Each row is a point. Each copy is the shape, with its points in the same order, stretched, turned, moved and blurred by noise. Say if it was mirrored as well.
In the rows, 128 means zero.

Shape (6 x 2)
[[104 162]
 [177 146]
 [130 198]
 [151  94]
 [186  94]
 [ 83  84]]
Copy 1 (6 x 2)
[[110 119]
 [188  97]
 [121  74]
 [187 156]
 [210 135]
 [124 199]]
Copy 1 is: mirrored
Copy 2 (6 x 2)
[[117 156]
 [179 110]
 [160 183]
 [127  81]
 [149  63]
 [ 67 105]]
Copy 2 is: only turned

Shape (7 x 3)
[[168 112 117]
 [143 101 108]
 [103  98 106]
 [165 241 130]
 [167  91 138]
 [ 92 108 177]
 [132  92 169]]
Copy 1 (7 x 3)
[[183 109 127]
 [147  99 126]
 [109  97 141]
 [188 233 125]
 [192  86 141]
 [134 106 207]
 [162  92 190]]
Copy 1 is: only turned
Copy 2 (7 x 3)
[[185 112  96]
 [161 111  84]
 [118 107  90]
 [197 225 171]
 [189  84 103]
 [121  82 160]
 [160  69 138]]
Copy 2 is: only turned

Shape (10 x 4)
[[127 196 119  99]
 [ 66 129 155 116]
 [ 78 111 121 134]
 [ 60 123 165 159]
 [146 206  73 209]
 [116  74 164 206]
 [117 137 105 153]
 [156  96 160 125]
 [177 189 155 107]
 [126 125 188 127]]
Copy 1 (10 x 4)
[[150 185 163  82]
 [ 76 114 147 109]
 [ 91 119 104 120]
 [ 63 118 142 141]
 [138 249 130 171]
 [108  92 123 210]
 [126 165 107 143]
 [170  89 138 135]
 [193 163 197 106]
 [131  92 186 132]]
Copy 1 is: only turned
Copy 2 (10 x 4)
[[156 191 126 115]
 [168 110 179 142]
 [169  97 138 161]
 [146 106 189 179]
 [133 206  75 220]
 [ 76  70 122 214]
 [151 138 116 174]
 [ 94  94 113 129]
 [ 97 188 115 109]
 [ 89 126 163 133]]
Copy 2 is: mirrored

Shape (7 x 4)
[[102 102  80 125]
 [166 106 218  47]
 [137 121 146 135]
 [ 58 110 117 120]
 [133  67 206 117]
 [ 88 163  91 134]
 [159 144 133 105]]
Copy 1 (7 x 4)
[[ 75 123 115 141]
 [209  88 173  14]
 [151 143 127 136]
 [ 80 181 113  96]
 [201 133 108  46]
 [ 76 180 141 156]
 [150 108 159 133]]
Copy 1 is: mirrored
Copy 2 (7 x 4)
[[ 86 171 137 117]
 [ 84  15 127 115]
 [109 113 146 149]
 [ 63 149  97 140]
 [ 48  70 170 143]
 [116 161  95 141]
 [132 102 130 119]]
Copy 2 is: mirrored
Copy 3 (7 x 4)
[[145 146  87 150]
 [ 99 247 218  67]
 [111 140 172 137]
 [102 178 114 171]
 [124 206 214 147]
 [ 85 112 107 144]
 [108 149 161  84]]
Copy 3 is: mirrored
